Each row of a before or after table is a point. One or more steps were done to the points. Then noise was added and the rows were shuffled. The steps act on how far a point lies along the listed directions, d1 being the first. Name the steps. A step turns or swaps two directions, mirrors them in a line or flattens them onto one, adds a multiple of one to another, or multiplies one. Angles are multiples of 10 degrees, from the lower direction toward the higher: turns from -170 to 170, lines from 10 to 170 but not 90. Use the fewest steps. Two steps may share a direction if one is a turn and the other turns, adds or multiplies; they go together, in the order done. Otherwise the lowest direction goes first.

Directions:
(1): 4.5	0.0
(2): 0.0	4.5
Before:
-3.4	-3.7
-2.8	-2.8
4.0	1.1
-0.9	4.5
-1.6	4.2
1.3	6.4
-3.3	-2.5
4.6	3.7
-0.1	6.3
0.7	1.6
4.0	0.5
-0.7	-1.9
-1.5	-2.8
After, 13 rows:
2.2	-2.7
-4.3	-0.3
-5.5	3.6
1.2	-4.1
1.7	-1.1
2.0	-3.4
-2.0	5.9
-1.3	1.6
0.3	3.8
1.4	4.6
-5.8	2.0
-4.8	0.8
2.2	-4.5
Steps: turn d1 and d2 by 70 degrees

Directions:
(1): -0.9	5.8	-2.4	0.6
(2): 3.4	0.3	-1.8	-5.1
(3): -1.7	2.1	5.1	-2.8
(4): 5.1	1.6	2.5	2.6
Before:
-2.9	-3.4	3.0	-2.0
-3.9	3.0	-3.2	1.2
-2.4	-1.2	0.8	-2.9
2.3	0.3	1.7	-0.6
-2.4	2.0	9.7	2.2
-3.0	-1.3	6.0	-1.5
1.6	-5.6	-1.1	1.3
-1.4	4.4	-3.2	5.2
0.1	5.6	-3.6	6.7
-1.2	3.2	-0.1	1.3
-1.4	0.3	-1.7	1.3
After, 11 rows:
-0.6	8.6	0.8	-4.1
-0.9	-3.3	5.0	-1.1
-1.4	-2.7	-2.1	1.4
-1.8	1.2	0.0	-1.0
-1.7	6.6	-0.3	-3.8
2.8	-0.3	0.6	1.0
-4.1	3.5	-2.3	-1.4
-0.2	3.1	-2.0	-1.2
6.3	-2.6	-6.3	-4.9
1.9	-4.8	-4.4	-1.7
-0.6	-5.3	-2.0	-0.7
Steps: turn d2 and d4 by 30 degrees; turn d2 and d3 by -160 degrees

Directions:
(1): -4.1	-4.7	-4.1	-2.8	-0.7	0.3	0.9	-4.2
(2): -1.4	3.7	3.5	-4.3	-2.7	4.5	-0.9	-2.7
(3): 3.7	0.4	-2.5	4.7	-4.6	2.4	0.7	-3.7
(4): 0.8	-2.5	4.6	0.3	-2.1	-5.0	-3.6	-3.4
Before:
-2.5	1.6	2.5	-2.8	4.2	0.9	-0.5	3.7
1.9	-1.2	-4.2	2.6	2.2	0.4	2.8	2.3
0.5	5.5	-0.1	-1.8	-1.9	5.1	0.8	4.5
-5.0	-0.9	-0.7	-3.5	4.9	-3.1	1.5	2.0
-8.4	-1.9	-2.5	-6.9	3.2	2.4	0.4	1.3
4.6	0.4	-5.2	4.2	6.1	0.6	4.2	7.1
5.6	3.2	-0.3	4.7	-5.7	3.1	-0.6	-1.0
2.4	3.8	0.8	0.9	-4.6	3.8	1.1	2.2
2.7	7.2	4.4	3.0	2.8	1.7	-0.6	5.9
3.1	0.4	3.8	0.5	-5.0	2.8	-0.7	-3.1
-0.4	2.7	3.7	-2.6	0.5	2.4	-2.1	3.7
After:
-2.2	0.6	2.6	-2.2	4.5	-0.4	-0.8	3.8
-5.3	-0.4	0.8	-4.5	4.0	-3.0	0.7	0.8
0.8	3.4	-1.5	-0.1	-0.1	2.4	1.3	6.2
2.7	3.8	-1.3	-0.6	4.2	4.5	3.2	5.0
5.7	3.0	-1.6	5.3	-4.7	2.9	0.1	0.3
-8.0	-3.5	-2.6	-5.9	3.9	0.2	0.0	1.9
2.9	2.5	-0.7	2.2	-3.2	2.2	1.6	3.5
2.6	6.6	4.3	3.2	3.5	0.9	-0.6	6.4
0.4	0.9	2.6	-0.8	1.6	-0.2	-2.0	4.7
0.8	0.9	-2.1	-0.2	1.1	2.7	2.1	1.3
4.0	-1.2	1.4	3.0	-3.5	1.0	0.2	-1.7
Steps: multiply d2 by 0; turn d3 and d4 by -10 degrees

Directions:
(1): 1.2	-0.2	4.8	-1.2	0.6	-3.5	-1.2	2.0	-1.1	5.9	6.3	-2.0
(2): -5.0	0.1	-1.0	1.2	-2.4	-6.1	3.3	-2.9	-1.5	-3.8	4.0	0.9
(3): -0.7	6.8	0.0	-5.4	0.6	0.6	2.6	-5.1	2.4	2.2	-0.5	-1.8
(4): -3.2	-3.4	1.2	4.2	-3.2	1.6	1.8	-2.1	5.0	3.3	-1.3	-5.0
(5): -1.4	-7.3	-0.5	-4.5	5.2	1.3	0.6	-4.1	-1.0	-0.1	1.0	-0.3
(6): 5.6	-0.6	2.2	-0.1	1.9	-2.6	1.4	0.2	5.6	-5.7	1.2	-2.9
Before (14 x 12):
-1.7	-3.1	-2.5	1.0	1.9	4.1	-5.3	7.3	-4.6	3.4	-0.7	5.1
1.2	-5.1	2.0	-4.3	4.4	-5.7	-0.2	-1.8	-1.2	-5.2	6.3	3.4
1.9	-2.8	-2.2	1.8	-1.7	6.5	-7.0	7.0	-5.3	0.5	-8.1	7.5
-2.6	1.7	-0.6	-3.6	-1.4	-1.9	1.2	-3.6	-4.1	2.4	2.0	2.6
0.4	-0.2	-4.3	-5.2	2.8	-4.3	1.1	-4.6	-1.6	-3.8	1.5	-0.2
-3.2	-5.8	0.4	5.7	-0.7	-0.4	-0.4	3.3	-3.8	2.0	1.8	1.1
3.1	-0.9	1.0	-5.2	2.9	2.0	0.9	-2.6	3.2	0.0	-0.1	0.3
0.4	-3.8	-5.6	1.3	1.8	6.7	-7.5	6.1	-6.8	2.8	-5.6	4.8
3.1	4.2	-1.6	-1.7	2.6	0.0	0.8	-0.7	1.5	-6.3	-0.5	-0.5
-0.4	-6.0	2.8	-0.4	1.0	-4.1	0.4	2.3	-0.4	-1.3	2.8	1.7
3.8	-2.5	3.2	-2.1	1.6	-4.1	-1.0	-0.6	1.0	0.9	4.2	-2.7
0.9	4.8	0.5	-2.8	2.0	-5.2	0.8	-0.8	0.3	-1.1	2.4	1.4
2.8	4.5	0.3	-3.1	2.1	1.2	-1.0	-1.7	-1.1	3.3	-1.7	2.0
-0.7	2.0	2.6	-4.3	1.3	-1.2	4.0	-6.5	1.8	-2.0	-0.6	-2.4
After (14 x 12):
-2.4	-0.6	2.6	-5.3	1.5	-3.7	2.7	-6.4	2.4	-0.8	4.4	-0.5
-3.5	-3.6	-0.3	0.9	1.6	-3.4	-0.4	-0.8	-1.8	1.4	2.2	1.6
0.1	-7.9	3.4	-1.7	3.4	-0.8	0.1	-1.1	-3.2	-0.7	1.6	-0.5
6.8	9.2	-1.8	1.9	-1.8	3.0	-2.3	4.1	6.8	-2.0	-6.9	-2.4
0.9	-6.0	-0.7	-2.7	2.9	2.4	0.5	-2.4	1.4	-2.4	-1.0	1.4
0.4	8.0	0.7	1.0	-2.3	-2.5	3.2	0.1	2.4	-1.1	0.6	-0.9
-2.9	-1.4	-2.7	-2.4	-0.1	-2.1	2.3	-6.6	-0.8	-2.7	0.0	0.3
-2.2	3.3	1.6	-4.1	-0.9	-3.5	4.0	-2.8	2.9	-0.8	0.7	0.1
2.4	8.0	-1.8	2.2	-2.5	1.7	0.2	4.7	6.5	-3.3	-3.3	-0.5
-1.3	-3.7	-0.6	-1.9	3.3	3.6	-1.9	-0.3	-3.0	3.9	0.9	-1.3
2.3	-3.1	1.7	3.1	-2.3	-4.5	0.7	1.5	-0.1	-3.0	3.2	0.4
5.7	8.8	1.2	1.1	-5.1	4.8	-2.7	3.9	5.4	1.3	-8.7	0.4
2.5	-5.1	-0.6	-2.7	2.8	-4.1	-0.7	-1.6	0.4	1.3	3.6	-3.9
1.5	-3.9	-1.0	3.2	1.1	0.8	-1.2	0.3	-0.6	-2.0	-3.0	1.9
Steps: mirror d1 and d2 in the line at 60 degrees; turn d5 and d6 by 120 degrees; turn d3 and d5 by 150 degrees; multiply d4 by 0

Directions:
(1): -0.3	4.6	-1.2	2.7	1.4	-5.6	-2.3	0.3	-4.4	5.7	-2.4	3.3	3.0	-1.8	0.3	0.2	-3.1	-5.1
(2): 2.0	1.8	1.2	-5.8	-1.7	-0.9	4.4	1.8	-7.9	-1.2	0.4	-1.0	-3.6	2.4	-1.7	-4.9	-2.6	-0.4
Before, 11 rows:
-2.5	-4.3	-2.4	0.0	-1.6	6.6	-3.2	-2.1	7.4	-0.3	1.5	0.2	0.1	-1.0	-1.1	2.6	2.7	4.3
2.8	3.5	0.8	1.2	2.4	-1.3	0.1	2.1	-4.9	1.2	-1.9	2.0	0.3	-3.5	1.1	0.6	-4.5	-2.7
1.3	5.1	-2.6	-1.3	-1.1	-3.2	0.9	2.4	-7.9	6.1	-2.1	0.5	2.5	1.6	-1.4	-4.5	-4.2	-6.1
2.1	-0.9	1.6	-9.8	-1.9	-0.2	8.4	3.2	-10.4	-2.6	2.5	-1.3	-6.4	3.6	2.3	-7.4	-2.7	1.0
-1.8	-7.3	2.1	1.3	-2.3	6.6	-2.7	-2.6	10.4	-5.2	0.9	-3.2	0.2	-0.8	0.0	4.4	4.8	6.9
-3.8	-4.4	0.3	4.5	1.0	3.1	-3.2	-1.4	12.3	-0.6	1.5	-0.1	3.0	-2.2	1.1	7.3	4.8	1.4
-1.6	-2.4	-1.9	6.1	1.7	3.6	-5.4	-1.4	14.1	1.8	0.6	1.6	2.1	-1.0	0.8	4.6	5.9	4.4
-2.8	-2.9	0.6	4.6	2.5	2.0	-3.9	0.0	10.5	-1.9	2.2	-1.1	0.9	-1.5	-0.5	3.7	3.8	1.7
-1.3	-3.0	1.3	0.8	-0.4	0.9	-0.4	-1.9	5.0	-2.2	-1.5	-4.1	1.0	-0.1	2.0	1.8	3.8	1.2
1.0	3.0	1.4	-2.3	-1.4	-0.2	1.8	0.5	-3.3	0.1	0.2	0.4	0.9	-0.3	-1.5	-1.5	1.3	-0.9
1.6	5.9	-0.6	-6.9	-0.6	-2.7	0.7	0.1	-11.6	6.2	-2.7	1.4	-2.6	-0.2	-2.6	-5.3	-4.7	-3.4
After:
2.7	3.2	0.9	2.1	2.2	-1.2	0.4	2.3	-3.9	1.6	-2.1	2.5	0.3	-3.8	1.9	1.0	-5.0	-3.5
-1.8	-3.3	2.3	-2.5	-1.1	3.1	1.9	0.6	4.1	-3.1	2.4	-1.9	-1.6	0.4	-1.2	2.0	2.6	2.0
-0.9	-6.5	3.1	-3.0	-3.0	6.6	0.9	-1.6	5.3	-6.5	1.9	-4.3	-2.1	0.5	-0.9	1.9	3.2	6.9
-1.1	-2.5	1.7	-1.2	0.7	2.0	0.2	1.8	4.6	-3.7	3.1	-3.2	-2.6	0.5	-1.8	-0.8	2.7	2.4
-0.2	5.3	-2.1	-1.5	0.5	-3.2	-3.2	-1.4	-5.4	7.6	-3.6	2.6	0.9	-2.9	-1.4	-1.0	-3.0	-4.6
0.2	4.9	-3.5	1.4	-0.1	-3.1	-1.7	1.3	-4.3	7.6	-2.6	1.4	4.0	0.4	-0.8	-2.2	-3.3	-6.6
-0.3	-2.8	1.7	-1.2	-1.2	0.9	1.1	-1.1	2.3	-3.1	-1.0	-4.7	-0.3	1.3	1.2	0.5	3.1	0.9
0.4	2.9	0.9	-0.6	-0.5	0.1	0.3	-0.6	-1.3	0.8	-0.4	0.8	2.0	-1.1	-1.0	0.1	2.1	-1.2
1.3	-1.4	0.0	-1.6	-0.9	3.9	0.1	0.7	5.2	-0.9	1.1	0.6	-2.5	2.2	-0.7	-1.0	3.7	4.5
-1.7	-3.3	-1.5	-3.2	-3.0	6.3	-0.9	-1.1	3.6	-1.3	1.9	-1.1	-1.9	0.6	-1.9	0.0	1.2	4.8
-1.0	-2.8	-0.2	-1.0	1.3	0.2	0.8	0.5	-0.7	0.9	1.8	0.4	-0.5	0.1	5.1	-0.9	0.4	-0.3
Steps: flatten d1 and d2 onto the line at 10 degrees

Directions:
(1): -0.1	1.9	0.6	-1.6	2.0	1.0	1.7	3.0	-6.2	1.1	-1.8	-0.7	-5.5	7.2	-1.9	0.8	-8.4	1.3	2.6	-1.1	-1.8	0.7	-3.1	-0.1
(2): -4.0	-3.0	1.3	-1.4	1.1	-4.4	-2.8	4.8	0.0	-0.6	1.8	5.6	2.1	-1.1	-8.2	-4.6	-2.8	-2.1	-3.8	-1.4	-2.0	0.9	2.1	-1.0
(3): 1.0	-3.8	-0.3	2.3	2.9	-0.7	-3.3	0.2	-9.1	-1.0	-4.5	-2.3	1.5	-1.6	-1.0	-3.5	4.3	-0.5	1.3	-2.0	5.9	-1.0	-2.9	-3.3
(4): -0.4	2.2	-3.1	-1.1	2.3	7.4	0.9	4.9	-0.9	8.1	-3.9	3.7	1.9	-1.0	-1.9	2.0	3.0	-2.3	1.5	1.8	-0.7	-2.0	3.9	-0.8
(5): 3.9	0.4	0.5	-2.7	-7.7	-3.1	-0.3	-1.0	-4.5	2.8	-1.9	-2.5	-5.3	-3.9	-0.3	-2.8	1.0	-4.8	-0.5	-0.3	-4.7	-1.7	3.5	2.0
(6): 4.4	2.0	4.3	1.0	3.3	-0.7	1.7	-2.2	-4.2	0.3	7.3	2.1	5.5	0.8	-0.7	-1.3	0.2	-1.1	6.3	-1.0	-1.3	-3.3	2.5	4.2
Before:
3.3	-4.1	1.9	-0.8	-0.5	-2.6	-4.1	0.5	-3.8	0.3	0.7	2.7	5.7	-4.1	-3.4	-5.9	6.0	-2.6	0.7	-1.5	-0.7	-0.2	2.7	1.9
-1.3	5.5	-1.0	0.2	2.1	6.8	4.1	2.5	-0.1	1.9	-7.5	-3.1	-6.7	5.5	5.3	6.2	-7.0	4.5	4.4	1.9	0.2	0.1	-5.2	-1.0
2.5	5.2	-1.3	0.6	4.5	4.9	3.1	-1.6	1.2	-0.9	-1.0	-2.5	-1.6	5.7	5.1	6.3	-2.4	4.1	7.2	2.9	1.8	0.1	-2.8	0.2
0.3	-0.8	1.0	0.3	3.5	-1.1	0.0	0.2	-1.6	-1.5	3.1	-0.6	5.0	-0.6	-1.1	0.1	1.6	2.2	-0.6	-0.8	-0.4	-0.6	-2.1	-0.5
-0.3	0.5	-1.8	3.2	4.0	4.5	0.8	-1.5	1.0	2.3	1.0	0.3	6.1	-1.0	5.5	1.8	8.0	-0.4	4.2	-0.4	2.9	-2.9	-1.6	1.2
-1.2	-0.1	-2.7	1.5	0.0	3.7	-0.3	1.2	-0.8	2.4	-8.4	-3.3	-5.4	2.5	3.0	3.6	-0.5	0.1	1.4	0.5	0.1	2.1	-3.5	-2.3
-2.8	-1.4	-0.9	-0.8	0.8	-2.3	-3.7	4.5	-0.2	1.5	-1.9	4.5	0.9	-2.0	-7.0	-3.1	1.2	-4.1	-3.3	-0.2	-1.4	-0.7	4.2	-2.2
-2.9	2.6	-0.6	-0.8	2.8	5.0	3.7	2.0	-0.5	0.4	-4.2	-2.1	-1.3	6.9	1.1	1.4	-3.0	3.7	1.3	0.9	1.0	0.6	-3.2	-0.5
3.8	-1.8	2.0	2.7	3.0	-0.7	-0.1	-4.7	-4.9	-4.4	2.1	-4.0	3.1	-0.3	3.9	1.2	4.1	1.1	4.7	-0.3	2.6	-3.6	-1.2	-0.4
7.2	2.9	1.1	-2.0	-0.5	8.0	1.8	0.9	-7.9	7.4	-2.4	-0.5	-3.2	5.0	1.9	4.7	-1.4	-1.9	6.2	-1.3	-1.6	-1.7	-1.2	2.1
-1.8	-0.9	-0.2	-3.1	-6.9	-3.3	-2.2	3.1	2.0	-3.0	1.6	1.7	-3.0	-3.2	-5.0	-1.3	1.7	-5.2	-6.3	1.2	-6.4	-0.1	5.9	0.6
After, 11 rows:
-0.4	0.6	-0.1	-1.3	3.4	1.0	0.7	3.5	-2.0	2.1	1.6	1.3	2.9	1.0	-2.8	0.5	-1.0	1.4	-0.7	-0.6	-2.6	-0.8	-0.9	-0.4
-4.4	-0.1	-5.3	-2.1	-2.0	1.3	-2.4	4.2	8.3	1.8	-6.3	2.4	-1.0	-4.7	-2.1	1.7	3.1	-1.5	-4.4	3.6	-0.6	1.8	3.1	-3.6
-2.5	2.2	-1.7	-2.2	-3.4	3.9	2.7	0.3	6.7	2.9	-3.1	-0.3	0.8	-1.7	2.1	0.6	4.4	-0.4	-2.6	2.7	-1.7	-0.4	3.4	0.9
-5.3	-2.3	-1.0	-2.1	3.0	-0.4	-0.7	5.5	1.2	-1.3	-1.4	2.1	-2.0	4.0	-4.7	1.8	-6.5	1.0	-2.9	0.3	-2.8	0.6	-0.7	-3.3
3.7	-1.0	3.8	-2.4	1.4	-3.0	-1.0	0.9	-6.6	-1.4	2.8	1.4	0.0	5.5	-3.4	-3.7	-5.5	0.9	3.8	-2.6	-3.6	1.1	-1.5	3.4
5.7	3.5	3.0	0.9	0.3	-2.0	0.9	-3.7	-5.4	0.1	3.6	-1.5	-0.3	2.2	1.1	-0.3	-0.3	-2.4	5.7	-0.4	-2.4	-3.4	2.2	3.3
-3.2	1.8	-3.2	-0.4	-6.6	2.8	0.5	0.7	12.1	2.0	-6.6	-0.4	-2.1	-8.3	5.0	3.2	4.0	-0.6	-4.6	3.9	-1.4	0.1	2.9	-0.9
-0.8	1.1	-1.9	0.4	-4.7	1.6	0.7	-1.7	6.4	1.7	-4.5	-3.5	-5.2	-1.0	5.1	4.4	1.4	-0.8	-0.6	1.8	-3.1	2.2	-0.2	0.2
4.2	-0.6	3.2	2.6	0.3	-2.6	-0.8	-4.9	-7.0	-8.8	5.3	-4.8	1.4	1.6	2.5	-0.4	4.1	-0.3	3.3	-0.8	1.8	-2.2	-1.3	1.5
0.3	-3.1	1.0	-3.7	-10.2	-3.4	-3.2	0.3	7.5	0.4	0.4	2.0	-4.0	-3.9	-1.8	0.0	-0.7	-3.6	-8.5	-1.1	-5.5	3.1	2.3	0.7
-4.5	-1.3	-3.2	-2.1	-0.5	0.8	-1.4	6.7	-4.3	5.0	-5.9	1.9	-4.7	1.4	-3.2	-2.1	-1.5	-3.4	-1.6	-1.7	-2.7	-0.3	-1.5	-1.4
Steps: turn d1 and d3 by -130 degrees; mirror d2 and d6 in the line at 50 degrees; turn d4 and d5 by 80 degrees
